Each point is reached from the start by the listed moves, each made 0, 1 or 2 times, or once backwards (-1), plus a little noise. Is the number of moves made odd or even? Then give how often each move was made.
(in the rows, 128 means zero)

Moves:
(1): [166 118 151 128]
(2): [165 144 109  96]
Start: [ 99 171 113 118]
Points:
[133 179  90  85] => odd (0, 1)
[ 97 156 154 152] => even (1, -1)
[249 182 120  58] => even (2, 2)

Moves:
(1): [174 117 126 100 180 124 154 123]
(2): [133 149 118 127 134 146 149 112]
(3): [150 120 158 121 127 153 145 119]
(4): [164 103 102 156  88  98 126 112]
(5): [135 157 139 156 142 133 142 149]
(6): [131 118 112 150 138 151 110 123]
(7): [116  95 124 132 124 128 152 137]
(8): [138 143 130 108 110 158 124 172]
Start: [107 107 121 143 138 122 107 122]
Points:
[249 123  83 223  58 198  64 171] => odd (0, 0, 1, 2, 1, 2, -1, 2)
[173 131 184  41 225 213 154  68] => odd (1, 1, 2, -1, -1, 0, -1, 0)
[190 137  91 224  91  31 139  47] => odd (0, 1, 0, 2, 1, -1, -1, -1)

Moves:
(1): [139 126 128 125 130 135 121 124 121 132 121 127 126]
(2): [126 151 129 123 118 120 134 128 152 133 143 128 133]
(3): [131 130 144 125 139 126 130 123 131 130 120 120 134]
(4): [117 128 128 129 120 122 132 119 143 139 144 134 123]
(5): [135 133 125 125 139 122 123 120 135 124 130 123 127]
(6): [115 127 126 132 121 141 127 125 121 127 134 124 129]
(7): [136 122 120 132 135 134 126 127 142 132 121 123 127]
(8): [120 142 126 125 133 112 120 128 143 140 115 131 127]
(9): [131 127 129 140 133 132 121 127 134 123 125 138 137]
(10): [127 123 123 118 126 125 125 121 139 129 125 129 133]
(11): [117 128 133 123 121 128 122 139 121 131 143 129 125]
(12): [127 130 126 128 138 132 133 129 124 126 125 136 132]
Start: [127 140 143 131 128 134 132 127 121 119 125 128 125]
Points:
[102 176 130 142 133 116 137 128 123 151 103 175 119] => odd (1, 0, -1, 1, -1, 0, -1, 2, 0, -1, -1, 2)
[137  90 106 175 140 208 107  89 127 124 140 150 122] => odd (2, -1, -1, 2, 1, 2, 2, -1, 2, 0, 0, 1)
[ 49 137 158 127  89 108 118 130 118 148 186 140 102] => even (-1, -1, 0, 2, 0, 1, -1, 1, 0, 0, 2, -1)
[117 160 141 130 108 146 143 118 143 145 153 114 110] => odd (1, 1, 0, 1, 0, 1, 1, 0, -1, -1, 0, 0)
[106 171 137 127 116 115 162  89 249 147 153 153 159] => odd (-1, 2, 1, 2, -1, 0, 1, 0, 1, 2, -1, 1)
[175 182 126 136 166 122 128 114 208 105 101 144 168] => odd (0, 2, 0, -1, 1, -1, 1, 0, 2, 1, -1, 1)

Moves:
(1): [138 135 129 138 126 130 134 124 129 123 138 123 123 127 116 131 114 144
 136 127 112 132 135 125 129]
(2): [122 131 138 121 128 119 113 123 131 128 119 156 115 128 118 129 135 136
 132 141 148 123 127  97 122]
(3): [127 122 129 145 122 129 120 121 124 119 132 123 120 134 135 125 133 126
 131 132 121 124 124 147 136]
(4): [125 138 122 120 134 114 131 112 113 126 144 130 123 116 115 130 134 112
 120 136 142 110 132 142 127]
(5): [132 136 118 133 122 125 134 140 131 128 130 131 135 135 135 129 118 123
 116 124 133 123 130 127 121]
(6): [126 121 125 141 132 123 128 125 128 127 123 126 132 134 126 127 139 117
 131 136 131 132 122 125 134]
(7): [132 119 135 131 128 135 125 126 132 120 132 133 134 118 129 140 127 120
 137 131 130 125 130 132 123]
(8): [114 137 123 123 128 141 125 115 132 112 153 124 134 130 117 134 118 145
 151 130 140 137 130 138 131]
(9): [119 137 140 123 131 135 125 128 120 127 136 124 140 124 123 125 128 135
 134 136 127 123 128 115 123]
(10): [131 124 121 126 144 113 130 147 120 125 118 134 129 139 142 123 122 100
 134 132 145 120 113 126 128]
(11): [120 116 130 128 119 126 129 129 117 137 147 131 118 123 125 133 130 116
 125 124 135 126 133 129 126]
(12): [132 117 140 129 117 116 132 121 133 135 127 133 127 129 124 134 128 123
 147 134 126 122 125 142 126]
(13): [102 124 122 135 121 114 130 123 121 122 127 145 125 119 122 139 122 130
 127 128 141 101 123 131 129]
(14): [119 135 135 127 137 132 132 133 138 119 130 124 131 135 128 132 125 127
 124 139 117 123 121 128 126]
(15): [133 101 123 136 123 123 140 124 123 124 137 131 132 132 149 117 130 122
 144 121 117 126 117 132 131]
(16): [133 112 120 132 134 141 114 127 137 130 115 117 119 144 128 128 138 134
 151 119 118 129 125 126 109]
(17): [132 120 123 129 140 125 125 121 135 129 135 127 133 119 139 142 113 134
 116 131 131 123 130 140 132]
(18): [135 138 134 131 133 130 129 124 125 129 122 128 132 131 128 136 129 125
 114 120 124 131 128 132 126]
(19): [116 136 113 137 131 144 125 114 123 111 137 132 132 126 121 144 109 113
 134 141 121 127 145 137 132]
(20): [114 133 139 143 122 124 128 112 122 116 133 119 134 122 148 150 122 111
 138 132 111 145 133 122 122]
(21): [118 142 124 121 138 118 117 138 144 144 130 133 141 110 144 125 117 123
 115 118 114 154 128 144 125]
(22): [128 127 141 129 118 139 137 120 134 131 125 122 127 125 124 107 127 116
 139 137 124 127 124 132 117]
(23): [141 126 125 126 128 126 122 130 130 126 127 125 129 135 130 130 122 124
 118 119 129 126 124 123 129]
(24): [128 144 122 131 123 135 138 125 130 135 126 122 122 135 120 123 133 140
 138 142 129 117 108 118 123]
Start: [126 135 125 130 121 120 131 129 121 144 121 113 134 112 120 133 127 154
 132 130 131 123 120 142 121]
Points:
[ 29 176 102  88 175  74  42  56 113 131 176 194 110  54  51 194  52 123
 208 157 225  74 124 181  62] => odd (1, 2, 0, 2, -1, -1, 0, 2, 1, 2, 1, 1, 2, -1, -1, 2, 1, 1, 1, 0, 2, 1, 1, 0)
[104 222  70 146 161 127  95 100 134 149 157 130  75  88  66 128  49 109
  87 187 119  39 102 188  78] => even (2, 1, 2, 2, 0, -1, 0, -1, 0, 1, 1, -1, 1, 1, -1, 1, 1, 0, 2, -1, 2, 2, 2, 2)
[  7 145  60 184 133 215 129  71 163  84 189 121 154 122  66 166  99 170
 209 167 113  91 109 195  77] => even (0, 0, 0, 0, 1, 2, 1, 2, 0, -1, 1, -1, 2, 2, 1, 2, 0, 1, 2, -1, 1, 1, -1, 1)
